Each row is a point. The last column is the point's height on a tilted bowl or saddle (a function of degree 2), plus a little noise. Along how many of its main directions does it bend up, bend down or stay straight?

Points:
array([[ 0.51, -0.12, -0.21],
       [-0.33, -0.34, -0.17],
       [ 0.78, -0.09, -0.16],
       [ 0.27, -0.37, -0.24],
       [ 0.62, -0.35, -0.09],
       [ 0.04,  0.22, -0.12],
       [ 0.14, -0.16, -0.18],
       [-0.51, -0.04,  0.20],
       [-0.74,  0.63,  0.94],
       [ 0.39, -0.58, -0.27]])
Directions: 1 up, 1 down, 0 straight

Points:
array([[ 0.58, -0.33,  0.33, -0.30],
       [-0.15, -0.01,  0.38, -0.26],
       [ 0.26,  0.94, -0.22,  0.94],
       [ 0.27, -0.43, -0.33, -0.21],
       [-0.05,  0.04,  0.14, -0.08],
       [-0.16,  0.30, -0.20,  0.23],
       [ 0.37, -0.02,  0.31, -0.12],
       [-0.31, -0.21, -0.69,  0.13],
       [ 0.08,  0.15, -0.14,  0.12],
       [-0.76, -0.33,  0.21, -0.22],
       [-0.32,  0.20, -0.05,  0.07],
       [ 0.01, -0.52,  0.17, -0.29],
       [-0.36, -0.85, -0.50, -0.01],
       [ 0.17, -0.34,  0.00, -0.20],
       [ 0.32,  0.23, -0.21,  0.23],
       [ 0.07, -0.18, -0.09, -0.08]])
Directions: 1 up, 1 down, 1 straight

Points:
array([[ 0.62, -0.55,  0.80, -0.31, -0.28],
       [-0.15, -0.21, -0.15, -0.06, -0.17],
       [ 0.26, -0.11, -0.33, -0.06, -0.33],
       [-0.05, -0.32, -0.46, -0.51,  0.00],
       [ 0.00,  0.14, -0.27, -0.14, -0.07],
       [-0.27,  0.33, -0.09, -0.04,  0.00],
       [ 0.37, -0.07, -0.02, -0.33, -0.31],
       [-0.31,  0.49,  0.18, -0.13,  0.10],
       [-0.03,  0.07, -0.29, -0.19, -0.07],
       [-0.32, -0.09,  0.15, -0.15, -0.08],
       [ 0.59, -0.94, -0.28,  0.34, -0.94],
       [-0.18, -0.35, -0.06,  0.26, -0.13],
       [ 0.17, -0.40, -0.28, -0.41, -0.26],
       [-0.18,  0.03, -0.59, -0.15,  0.02],
       [-0.57,  0.13,  0.43, -0.51,  0.20],
       [-0.19,  0.04,  0.08,  0.58,  0.07],
       [-0.58,  0.06, -0.15, -0.12, -0.12],
       [ 0.06,  0.10, -0.03, -0.31, -0.04],
       [-0.13, -0.15,  0.10,  0.35, -0.11],
       [-0.11,  0.39, -0.02,  0.19,  0.04],
       [ 0.25,  0.07,  0.56,  0.28, -0.04],
       [ 0.34, -0.25, -0.52,  0.40, -0.31],
       [ 0.15, -0.79,  0.22,  0.56, -0.15]])
Directions: 3 up, 1 down, 0 straight

Points:
array([[ 0.07,  0.04,  0.41, -0.24, -0.65],
       [ 0.29, -0.14,  0.35, -0.17, -0.68],
       [-0.20,  0.10, -0.39,  0.18,  0.01],
       [-0.07, -0.09, -0.19,  0.04,  0.00],
       [-0.10,  0.27, -0.14,  0.03,  0.01],
       [-0.45, -0.37,  0.27, -0.35, -0.57],
       [ 0.30, -0.03,  0.11, -0.16, -0.39],
       [ 0.17,  0.23,  0.04,  0.14, -0.12],
       [ 0.36, -0.17, -0.30, -0.28, -0.32],
       [-0.02, -0.19,  0.09, -0.35, -0.33],
       [-0.05,  0.24, -0.37, -0.04,  0.01],
       [-0.16, -0.17, -0.23,  0.15, -0.01],
       [-0.79, -0.32,  0.36,  0.09, -0.91],
       [-0.49, -0.26,  0.10, -0.19, -0.34],
       [-0.09, -0.43,  0.37,  0.17, -0.57],
       [ 0.22,  0.00,  0.13, -0.18, -0.36],
       [-0.42,  0.05, -0.29, -0.15, -0.15],
       [ 0.10,  0.94, -0.30, -0.64, -0.80],
       [ 0.16,  0.28,  0.35, -0.07, -0.47],
       [ 0.24,  0.14, -0.01, -0.23, -0.28],
       [ 0.06,  0.05,  0.06,  0.12, -0.13],
       [ 0.05,  0.38, -0.07, -0.17, -0.12]])
Directions: 0 up, 3 down, 1 straight

Points:
array([[-0.21, -0.14,  0.32, -0.33, -0.50, -0.57,  0.29],
       [-0.26, -0.34,  0.10,  0.19,  0.06,  0.11,  0.15],
       [-0.09,  0.00,  0.00, -0.13, -0.18, -0.13,  0.01],
       [ 0.07, -0.11, -0.10, -0.42,  0.05,  0.10,  0.14],
       [ 0.29,  0.66, -0.07, -0.09, -0.52, -0.33,  0.59],
       [-0.18,  0.50, -0.11,  0.37,  0.00,  0.15, -0.01],
       [-0.10, -0.03, -0.63,  0.33,  0.34, -0.17, -0.17],
       [ 0.26, -0.25,  0.43, -0.08,  0.24, -0.01,  0.35],
       [-0.15,  0.10,  0.49, -0.21, -0.25, -0.61,  0.30],
       [-0.57,  0.28, -0.29,  0.17, -0.34, -0.33,  0.00],
       [-0.22,  0.53,  0.62, -0.31, -0.51,  0.28,  0.94],
       [ 0.22, -0.53, -0.12, -0.10,  0.44,  0.45,  0.52],
       [ 0.05, -0.74,  0.30,  0.14, -0.23,  0.06,  0.19],
       [-0.07, -0.44, -0.26, -0.07,  0.62, -0.25,  0.14],
       [ 0.40, -0.06,  0.12,  0.11, -0.48, -0.20,  0.01],
       [ 0.29,  0.04,  0.25,  0.27, -0.33,  0.26,  0.45],
       [ 0.17,  0.23,  0.20, -0.31, -0.31, -0.24,  0.30],
       [-0.16, -0.01,  0.27,  0.01,  0.24,  0.06,  0.17],
       [ 0.18,  0.20,  0.40,  0.16,  0.31,  0.15,  0.49],
       [ 0.43, -0.34,  0.62, -0.42,  0.09, -0.32,  0.34],
       [-0.10,  0.11, -0.12, -0.04,  0.53, -0.39, -0.02],
       [-0.70,  0.04,  0.43,  0.03,  0.12,  0.07,  0.20],
       [ 0.41, -0.07,  0.41, -0.06,  0.15,  0.07,  0.41],
       [ 0.13, -0.25, -0.01,  0.41,  0.16, -0.19,  0.06],
       [ 0.05,  0.17,  0.48,  0.33, -0.52, -0.49,  0.18],
       [-0.41, -0.20, -0.09,  0.07,  0.76, -0.12,  0.07],
       [ 0.54, -0.20,  0.21, -0.16, -0.05,  0.14,  0.33],
       [-0.31, -0.23,  0.18,  0.08, -0.30,  0.26,  0.28],
       [ 0.42,  0.06,  0.37,  0.21, -0.43,  0.11,  0.37],
       [ 0.25,  0.01, -0.41,  0.66,  0.42,  0.01,  0.31],
       [-0.66,  0.03, -0.17, -0.42, -0.31,  0.16, -0.06],
       [-0.54, -0.17,  0.07, -0.10, -0.27,  0.20,  0.14],
       [ 0.41,  0.13, -0.31,  0.29, -0.11,  0.53,  0.56],
       [-0.18,  0.13, -0.24, -0.10, -0.40,  0.03,  0.07],
       [ 0.32,  0.61,  0.23,  0.04, -0.18,  0.06,  0.57],
       [-0.53,  0.45,  0.43, -0.05, -0.18,  0.09,  0.25],
       [ 0.12, -0.01,  0.27, -0.06, -0.28,  0.00,  0.20],
       [-0.05,  0.46, -0.11, -0.23,  0.33,  0.26, -0.15],
       [-0.53, -0.18, -0.42, -0.64,  0.06,  0.05, -0.14],
       [-0.26,  0.94,  0.32,  0.02,  0.09,  0.09,  0.26],
       [-0.10, -0.22, -0.32,  0.53, -0.13,  0.00,  0.15],
       [-0.49, -0.05, -0.08,  0.09, -0.06, -0.55,  0.05]])
Directions: 5 up, 1 down, 0 straight

Points:
array([[ 0.41, -0.01, -0.09, -0.30, -0.26,  0.23,  0.30,  0.29,  0.29],
       [ 0.14, -0.06,  0.20, -0.22, -0.21, -0.06, -0.14,  0.22,  0.11],
       [ 0.22,  0.17,  0.00, -0.05, -0.11, -0.30,  0.47, -0.26,  0.29],
       [-0.19, -0.32, -0.18, -0.10,  0.31, -0.01, -0.07,  0.25, -0.23],
       [ 0.07,  0.06,  0.09, -0.14, -0.60,  0.18,  0.28, -0.37, -0.13],
       [-0.07, -0.16,  0.61,  0.39,  0.36,  0.02,  0.04, -0.07,  0.49],
       [ 0.19,  0.07,  0.02,  0.08,  0.12, -0.16,  0.09, -0.09,  0.22],
       [-0.03, -0.05, -0.07, -0.64, -0.19, -0.22,  0.12, -0.17,  0.36],
       [ 0.02,  0.04,  0.28,  0.41, -0.31,  0.23, -0.10,  0.22,  0.21],
       [-0.22, -0.03, -0.25,  0.10,  0.35,  0.53, -0.64,  0.32,  0.31],
       [-0.41,  0.03,  0.11, -0.10,  0.43, -0.55,  0.05,  0.01,  0.36],
       [ 0.10,  0.52, -0.10,  0.17, -0.10, -0.30, -0.35,  0.27,  0.61],
       [ 0.00, -0.08, -0.10,  0.26,  0.05, -0.13, -0.23,  0.28,  0.05],
       [-0.07,  0.07,  0.24, -0.21, -0.19, -0.16,  0.01,  0.27,  0.12],
       [-0.64, -0.30, -0.42, -0.38,  0.55, -0.20,  0.23, -0.18,  0.48],
       [-0.16, -0.02, -0.20, -0.03,  0.03, -0.02,  0.20,  0.02,  0.12],
       [-0.23,  0.36, -0.04,  0.12, -0.23, -0.18,  0.06, -0.52,  0.14],
       [-0.42, -0.21, -0.24, -0.01, -0.59,  0.03,  0.07,  0.30, -0.18],
       [ 0.08, -0.30, -0.61,  0.20, -0.06, -0.03, -0.19,  0.14,  0.14],
       [ 0.46, -0.20, -0.10, -0.16, -0.13, -0.22, -0.18, -0.11,  0.36],
       [ 0.04,  0.33,  0.28, -0.24,  0.07,  0.12, -0.11, -0.23,  0.22],
       [ 0.09,  0.40, -0.22, -0.23, -0.13,  0.19,  0.19, -0.21,  0.02],
       [ 0.15,  0.35, -0.94,  0.13,  0.10, -0.21,  0.37,  0.00,  0.94],
       [ 0.27,  0.01, -0.16, -0.15,  0.01, -0.20, -0.28, -0.05,  0.26],
       [-0.04, -0.18, -0.18,  0.02,  0.28,  0.08, -0.37, -0.05,  0.04],
       [-0.03, -0.25,  0.06, -0.23,  0.13, -0.10,  0.18, -0.12,  0.15],
       [-0.17,  0.08, -0.34,  0.01, -0.41,  0.12, -0.15, -0.04,  0.11],
       [-0.17,  0.29,  0.41,  0.17,  0.07,  0.11, -0.07,  0.09,  0.35],
       [ 0.26,  0.25,  0.13,  0.13, -0.02, -0.13, -0.56, -0.04,  0.46],
       [ 0.21, -0.55, -0.06,  0.40,  0.08, -0.26,  0.18,  0.45,  0.04],
       [ 0.37,  0.16,  0.08,  0.07,  0.69,  0.26, -0.01, -0.45,  0.36],
       [ 0.04,  0.10, -0.22,  0.07, -0.33, -0.03, -0.08, -0.33,  0.11],
       [-0.27,  0.09, -0.01,  0.09,  0.46,  0.23, -0.12,  0.24,  0.28],
       [-0.01,  0.29, -0.25,  0.27,  0.37, -0.31,  0.15, -0.03,  0.49],
       [ 0.14,  0.27, -0.14, -0.37,  0.42,  0.12,  0.36,  0.23,  0.51],
       [ 0.01,  0.22,  0.09, -0.24,  0.25,  0.29, -0.17, -0.01,  0.28],
       [-0.07,  0.10, -0.07,  0.28, -0.21,  0.26,  0.17, -0.24,  0.08],
       [ 0.00,  0.36,  0.18, -0.22,  0.01, -0.26, -0.39, -0.24,  0.40],
       [ 0.30, -0.68, -0.30, -0.22,  0.13, -0.12,  0.05, -0.04,  0.09],
       [ 0.18, -0.13, -0.04, -0.04, -0.24, -0.05, -0.12, -0.05,  0.10],
       [ 0.04,  0.40, -0.03,  0.65,  0.25, -0.03,  0.23, -0.45,  0.46],
       [-0.70,  0.28,  0.23, -0.10,  0.24, -0.20, -0.10,  0.23,  0.59],
       [ 0.42, -0.01,  0.19, -0.18,  0.41,  0.00,  0.03, -0.28,  0.35],
       [ 0.37, -0.19, -0.01, -0.52,  0.09,  0.36, -0.36,  0.14,  0.33],
       [-0.56, -0.23,  0.27,  0.01, -0.06, -0.29, -0.03,  0.03,  0.01],
       [ 0.03, -0.07, -0.17, -0.43,  0.20,  0.25, -0.27,  0.34,  0.14],
       [ 0.19, -0.24, -0.18, -0.30,  0.17,  0.13, -0.42, -0.16,  0.18],
       [-0.27,  0.13, -0.01,  0.19,  0.03, -0.33,  0.04,  0.16,  0.21],
       [ 0.48,  0.26,  0.17,  0.05,  0.05,  0.36, -0.07,  0.09,  0.34],
       [-0.53,  0.02,  0.38, -0.65, -0.01, -0.06, -0.50, -0.02,  0.70],
       [-0.07, -0.04,  0.37, -0.06, -0.02,  0.14, -0.27, -0.21,  0.24],
       [-0.05,  0.30,  0.06, -0.28, -0.03,  0.15, -0.51,  0.35,  0.40],
       [-0.18, -0.10,  0.35,  0.21, -0.17,  0.26,  0.06,  0.03,  0.14],
       [-0.33, -0.17,  0.08,  0.21, -0.19, -0.03,  0.06, -0.02, -0.01],
       [-0.09,  0.19,  0.32, -0.25,  0.20, -0.08, -0.16,  0.38,  0.33],
       [ 0.17,  0.29, -0.11, -0.14,  0.14, -0.05, -0.13,  0.14,  0.28],
       [-0.10, -0.10,  0.18, -0.28,  0.09, -0.01,  0.10, -0.01,  0.16],
       [-0.19,  0.23,  0.01,  0.07,  0.09,  0.33,  0.33,  0.08,  0.27],
       [-0.02,  0.34, -0.42,  0.03, -0.07,  0.32,  0.26,  0.15,  0.28],
       [-0.30, -0.02, -0.01,  0.11,  0.11,  0.22,  0.12,  0.36,  0.11],
       [-0.16, -0.39, -0.14,  0.11, -0.18,  0.21, -0.03, -0.24,  0.06],
       [-0.15, -0.15,  0.15,  0.05, -0.20,  0.29, -0.52, -0.20,  0.24],
       [ 0.11,  0.38, -0.04,  0.18, -0.06,  0.13, -0.20, -0.70,  0.11],
       [ 0.39, -0.35, -0.10, -0.05, -0.15,  0.25,  0.35, -0.33,  0.37],
       [-0.16, -0.05,  0.22, -0.15,  0.01, -0.27, -0.51,  0.04,  0.15],
       [-0.16, -0.32,  0.46,  0.01, -0.15,  0.12, -0.60, -0.20,  0.31],
       [-0.12, -0.09,  0.57, -0.35,  0.48,  0.19, -0.61,  0.08,  0.55],
       [-0.20, -0.12, -0.17,  0.09,  0.14,  0.04, -0.13,  0.20, -0.06]])
Directions: 6 up, 1 down, 1 straight
